Each row is a point. Two turns around zero, p and q, are shown by what they do to some points. Write where each new point lands after one turn and then the other. Backwards means that the second turn is done in reverse. Each puzzle has new turns, and all numbers are rounded.

Turn p:
[-25   9] => [-26  -7]
[ 2 40] => [-22  33]
[-18 -40] => [  9 -43]
[ 2 30] => [-16  25]
[ 39 -39] => [54 -9]
Turn q:
[14  1] => [  9 -11]
[-6 47] => [35 32]
[ -8 -48] => [-44 -21]
Where do these land?
q, then p: [-28  64] => [-6 70]
q, then p backwards: [  3 -39] => [-39  -2]
q, then p: [-13  -9] => [-15  -4]
q, then p: [28  7] => [29 -2]
p, then q backwards: [ 11 -23] => [23 11]

Turn p:
[ 15  73 -19  17] => [30 61 -7 38]
[  3  -2  12 -33] => [ -4   3  29 -19]
[-58   7  44  20] => [-37 -28  23  55]
[ 11  -9 -10 -21] => [  1   6   4 -26]
[  6 -19 -39  24] => [ -1   0 -49 -11]
[ 23 -50  12  -8] => [ 10 -42   0 -37]
Turn q:
[-27  27 -39  -5] => [-34  -4 -28  32]
[  2  36  -2 -27] => [-17   8 -38 -15]
[-23  15 -21 -45] => [-29 -30 -38  -3]
[ 12 -40  64  20] => [ 27   5  61 -43]
[ 21 -15   2  -9] => [25 -8 -3 -8]
[ -3   5 -33  67] => [ 2 35 23 62]
[ 18 -28  29  -1] => [ 27  -6  23 -26]
Where do these land?
q, then p: [-14 -35  20 -20] => [ -8 -32  21 -27]
p, then q: [ 16 -11 -31  -4] => [ -2 -13 -34   5]
p, then q: [  3  18 -15 -22] => [-17  14 -19 -14]
q, then p: [-43 -30  -6  -8] => [-23 -48   1   1]
p, then q: [38 59 32 54] => [59 69 11 20]

Turn p:
[ 11  37 -23  14 -28  31   1 -13] => [ -3  34 -33  25   0  21   6 -27]
[-35   5  28   8 -18  12  10   2] => [-19 -25   8   7 -27  12   9 -25]
[21 24 -3 -2  5 43  5 -6] => [ 19  27 -19  -4   1  11  29 -23]
[ 24 -20 -12 -22  -8  -9  -8   6] => [ 28  -1  -7  -5   8   3 -22  21]
[  1  -9   1   1   7 -18 -25  23] => [  2  -3  29  -3  17   9 -15  14]
[ 23  27  -3 -29  16  -9  -4 -17] => [  9  34 -10 -32  -1 -15 -12  -5]
[ 15  10  11   0   1  10  -4 -28] => [ 12  12  -8   0  -1 -19   1 -25]
[-23  -7  13  11  10 -14  17  11] => [-22 -17  17   0 -14  -6  11  12]
[-19 -37  14  31   0 -31  12  18] => [-16 -36  32  26  -7 -13   1  29]
[-23 -23  -3  10  -4 -14  19  17] => [-17 -28   5  11  -9   4   4  26]
[  6  -8 -23 -19  18  -1 -23 -15] => [  7   3 -13 -21  34  -8 -12   3]
Turn q:
[-18  17 -11   0   5  18 -23   5] => [ -9  21 -19   9   4  16 -13  17]
[ -1  -1   6  11  -9   7 -24  26] => [-18   0   4  15  -2  -6  -5  30]
[ 11 -10  -3 -11   5  -7 -29  -8] => [  4  12  -1  18   7 -23 -16  -4]
[  9  -3 -15  16  10 -13 -22  14] => [-5  6  0 32  9 -8 13  9]
[ 22 -17  -1   3  -2  39   9 -10] => [ 11 -34  -5  11 -10  13 -27  -7]
[23 23 12 -5 -8 18 22 -7] => [ 26  -8  19 -12 -18  22 -10   2]
[  0   5  -1   1   7 -16 -28  -8] => [ -4  26   1  17   2 -14  -2  -4]
[ -9   2  -7  15   9 -13  11  -8] => [ -6   4  -3   1  -1   7  21 -15]
[-18 -10  19  14   5 -12 -17   0] => [-33  11   7   3  -1 -11   1  -5]
[-13 -10  -9   5 -28 -14   3  -3] => [ -5  -3 -17 -11 -17 -20  16   3]
[ -7   2   8 -48   8  -8  97  -1] => [ 37 -33  13 -82  28  22  23 -27]
Where do these land?
q, then p backwards: [  6  15 -16  11  22 -12 -16  -3] => [ 18  12 -10  27  -6  13  -4   4]
q, then p: [  9   6  -8 -22 -15   8  24 -17] => [ 33   9 -17  -6   4  -2 -16   4]
q, then p: [-11 -16 -26 -22 -19   3  -8  25] => [-5  6  5 -9 18 10 -4 45]
p, then q: [-10  -5 -15  23 -13 -21  17   9] => [-32  -5  -7   4  -4   5  18  20]
p, then q: [  1  -3   6   1 -29  -9 -11  17] => [-15  -4   2  18 -17   0 -20  11]
p, then q backwards: [ -4  26  22  26  14  25  21 -12] => [ -7   0  -4  32   0 -42   7 -20]
q, then p: [ 36 -13  -9   5   8 -20  -5  20] => [  5   0  27  19 -10 -27  14  19]
p, then q backwards: [-15 -22   9 -21 -12  35 -11 -27] => [  4 -31 -23  -9   4  12  34 -23]
p, then q: [-20  33  23  21  18   5   9 -30] => [ -4  24 -10 -38 -20  -3  19 -31]
q, then p: [ 10 -20  13 -23  25 -14 -20  17] => [-13   3  38 -17  11 -26   3   2]
